Each row is a point. The ring and each string are closed loops that go straight from each point to the next, and from the last back to the first. Before rounding, they use only three directions, however many columns there are. Count how often each string passes through the ring. Passing back the other way cancels.

Ring, 7 rows:
[[ 0.39  0.05  0.17]
 [ 0.32  0.29  0.04]
 [ 0.04  0.36 -0.17]
 [-0.18  0.15 -0.28]
 [-0.21 -0.17 -0.22]
 [-0.05 -0.33 -0.02]
 [ 0.21 -0.25  0.16]]
String, 15 rows:
[[ 0.30  0.22  0.29]
 [ 0.21  0.23  0.22]
 [ 0.39  0.38  0.24]
 [ 0.58  0.42  0.04]
 [ 0.49  0.22 -0.16]
 [ 0.14  0.08 -0.04]
 [ 0.10  0.25  0.17]
 [ 0.28  0.35  0.20]
 [ 0.55  0.37  0.20]
 [ 0.59  0.15  0.01]
 [ 0.40  0.03 -0.06]
 [ 0.11  0.04  0.02]
 [ 0.35  0.01 -0.02]
 [ 0.61  0.02  0.05]
 [ 0.58  0.16  0.27]]
Times through: 1

Ring, 6 rows:
[[ 0.14 -0.21  0.23  0.01]
 [ 0.39  0.07 -0.16  0.08]
 [ 0.21  0.26 -0.30  0.16]
 [-0.15  0.13 -0.16  0.09]
 [-0.43 -0.14  0.26  0.04]
 [-0.17 -0.27  0.46  0.05]]
String (26 x 4):
[[-0.25  0.20  0.12  0.28]
 [-0.46  0.04 -0.06  0.03]
 [-0.40 -0.20 -0.15 -0.21]
 [-0.22 -0.12 -0.02 -0.06]
 [-0.13  0.09  0.19  0.23]
 [-0.45  0.01  0.29  0.19]
 [-0.60 -0.20  0.30  0.00]
 [-0.63 -0.19  0.51  0.11]
 [-0.55 -0.37  0.33 -0.14]
 [-0.49 -0.41  0.35 -0.15]
 [-0.54 -0.39  0.69  0.03]
 [-0.49 -0.47  0.58 -0.09]
 [-0.28 -0.37  0.20 -0.18]
 [-0.05 -0.04  0.21  0.13]
 [-0.16 -0.10  0.48  0.21]
 [-0.40 -0.31  0.81  0.17]
 [-0.44 -0.43  0.51 -0.09]
 [-0.36 -0.41  0.19 -0.22]
 [-0.15 -0.09  0.22  0.08]
 [-0.29 -0.04  0.45  0.23]
 [-0.57 -0.15  0.50  0.15]
 [-0.54 -0.27  0.17 -0.13]
 [-0.43 -0.25  0.03 -0.17]
 [-0.54 -0.25 -0.05 -0.22]
 [-0.16 -0.10  0.00 -0.03]
 [-0.14  0.08  0.11  0.19]]
Times through: 4
String, 28 rows:
[[ 0.31  0.09  0.13  0.24]
 [ 0.46  0.01  0.19  0.21]
 [ 0.24 -0.32  0.06 -0.16]
 [ 0.05 -0.40  0.02 -0.27]
 [-0.03 -0.16  0.04 -0.06]
 [ 0.10 -0.07  0.33  0.18]
 [ 0.13 -0.23  0.52  0.14]
 [ 0.06 -0.33  0.41 -0.01]
 [-0.04 -0.35  0.13 -0.18]
 [ 0.01 -0.15  0.15  0.01]
 [ 0.15 -0.05  0.33  0.20]
 [ 0.25 -0.12  0.32  0.15]
 [ 0.34 -0.31  0.12 -0.12]
 [ 0.37 -0.17  0.04 -0.03]
 [ 0.55  0.06  0.06  0.19]
 [ 0.48 -0.13 -0.26 -0.14]
 [ 0.24 -0.11 -0.22 -0.12]
 [ 0.09  0.01  0.01  0.08]
 [ 0.42  0.32 -0.01  0.37]
 [ 0.62  0.39 -0.25  0.33]
 [ 0.48  0.19 -0.39  0.08]
 [ 0.17 -0.06 -0.30 -0.13]
 [ 0.03 -0.06 -0.07 -0.02]
 [ 0.34  0.23 -0.08  0.25]
 [ 0.61  0.29 -0.28  0.23]
 [ 0.47  0.06 -0.32 -0.01]
 [ 0.24 -0.15 -0.26 -0.17]
 [ 0.13 -0.04 -0.01  0.04]]
Times through: 5
